Every row gives one point. Each table stands for the endless flat space through its points: a line for two points, a plane for three, and so on. Write the one point that lies in both, or say that there is none.

First, 2 rows:
[[11 20 11]
 [ 8 24  9]]
Second:
[[ 5  7 22]
 [ 8 10 19]]
They share: [14 16 13]

First:
[[ 2 -5 -2 18]
 [-1 -5  0 17]]
Second (2 x 4):
[[ 15 -20 -18  19]
 [  9 -12  -8  17]]
They share: no point

First:
[[-12  23  16  10 -11  -3   4   3]
 [-13  21   4  18 -14   4  10   6]
 [-35  -7  -4   2   0 -18  14   8]
 [-37  -9   6   0   2 -22  13  10]]
Second (2 x 8):
[[-20  17   7  12  -4   0  11   7]
 [-11  14  -8   0 -19 -15  -1  -8]]
They share: [-17  16   2   8  -9  -5   7   2]

First, 5 rows:
[[ 17 -12  13 -19 -15 -13  11 -20  12]
 [ 30  -6  25 -29  -8 -24  18 -28  16]
 [  2   0  25 -25  12  -8  28 -24 -16]
 [  1   7  30 -24   2   7  11 -15  -7]
 [ -9 -23  -5  -7  -7  -5  20 -16 -14]]
Second, 3 rows:
[[-13  -3 -10  10 -23  16  24 -24 -15]
 [-15   0 -15  13 -24  17  22 -29 -15]
 [ 13  -8  21 -23  -8 -11  14 -21   1]]
They share: no point

First:
[[-31   5  16 -13  10 -21  18  -8  29   0  42  21]
 [ -2 -19  13  12 -40  12  12   8   5 -12   2 -18]
 [ -2 -14  16  19 -39  13   9   7   5 -22   9  -7]
 [ 26 -16 -20   8 -40 -23  22  -9   4 -15  -7  10]
 [  8  -4 -22  -8 -14 -33  36 -25  26  -1   9  18]]
Second:
[[ -6  -8  -8  -1  -9 -15  15 -15  37 -24   8  13]
 [ -2   2  10   6 -29 -24  26  -4  -9   8  30  18]
 [ -6  -2   2   2 -31 -14  16   0   3   2  24  16]
 [ -4  -8  -6  -3 -18 -14  16  -7  23 -11  13  12]]
They share: [ -2  -6  -2  -1 -17 -19  21  -9  17  -8  16  13]

First:
[[  8 -18  -4  19  12  36 -10  -5  -2  -7  28 -24 -10  -2]
 [-10 -11   1  20   7  29 -15   1  10 -17  10 -36 -13  -3]
 [-22 -16   1  12   3  24 -21   7   4 -29  -7 -35 -21 -11]
 [ 14 -37 -28  21  -8  41  -6  -1 -16   5  21 -33 -18   8]
 [ 20  52 -10  21 -10 -12 -10 -17  22  -7  10  14  -6  28]
 [ -7  19 -19  19 -31  -4 -19  -8  16 -19  -9 -21 -18  24]]
Second, 4 rows:
[[-17   6 -12   4 -15  15 -37   4  -1 -24   8 -40 -22  27]
 [  6   8  -6  27 -13   0  -4 -18  20 -25  13 -24  -8  17]
 [ 20   0  -6  27 -29   2 -16 -22  24 -23   9 -24 -10  11]
 [  7   6  -6  25 -18   0 -10 -17  20 -27  11 -28 -10  18]]
They share: [  1   6 -10  19 -12  12 -16 -11  10 -15  13 -20 -12  14]

First (2 x 20):
[[ -7  34  -5 -22  -6 -34  11  11 -32 -34  32  13  -9 -23  31  -4 -16  16
  -15  10]
 [  1  24  -7 -18   4 -24  17   5 -24 -22  22  11  -9 -19  21 -10 -12   6
   -5  10]]
Second, 2 rows:
[[  1  17 -12  -8  21  -9  18  -4 -22  -8  15  20 -19 -11  20 -19 -12   7
  -10  10]
 [  3  18 -10 -12  15 -14  19  -1 -21 -12  16  15 -14 -14  18 -16 -11   4
   -5  10]]
They share: [  5  19  -8 -16   9 -19  20   2 -20 -16  17  10  -9 -17  16 -13 -10   1
   0  10]

First, 4 rows:
[[ -9  13  14   2   5 -25  -4  -7 -31  10 -15 -18  15  14 -11  17   9  13
   18  24 -35  -4 -12   1]
 [ -2  25  17   4  -3 -28  -6 -14 -21   4 -14  -9  23  16 -11   4  23  13
   11  16 -32   6  -5  -2]
 [  1  34  17   7 -12 -28  -3 -17  -9 -14 -11   6  26  19  -8  -8  35  16
    5  -2 -20  18  10  -5]
 [-15   0  17  -1  -2 -26  15   3 -39  -4 -21 -18  10  25   4  22 -13  14
   21   0 -12  -6   6   7]]
Second:
[[ -8  21  10  -2  -9 -18  43  -5 -18  -1  -4  16   2  25  -4  25  38   8
   -5  -2 -12  -1   4  12]
 [ -9  18 -11   2   1 -32 -25 -13 -22 -31   8 -16  12  10 -25  -1  12  29
   35   4 -30  -6 -12 -14]
 [-22  18   7   7   0 -14  10  -4 -19 -11  -6   4   6   9  -4  14  19  24
   14   1 -12  11   5  -6]
 [-10   9 -21  11  -9 -21 -18 -25 -30 -46   6  -8   5  12 -31  -1  11  37
   40  18 -31  -8 -18  -4]]
They share: no point
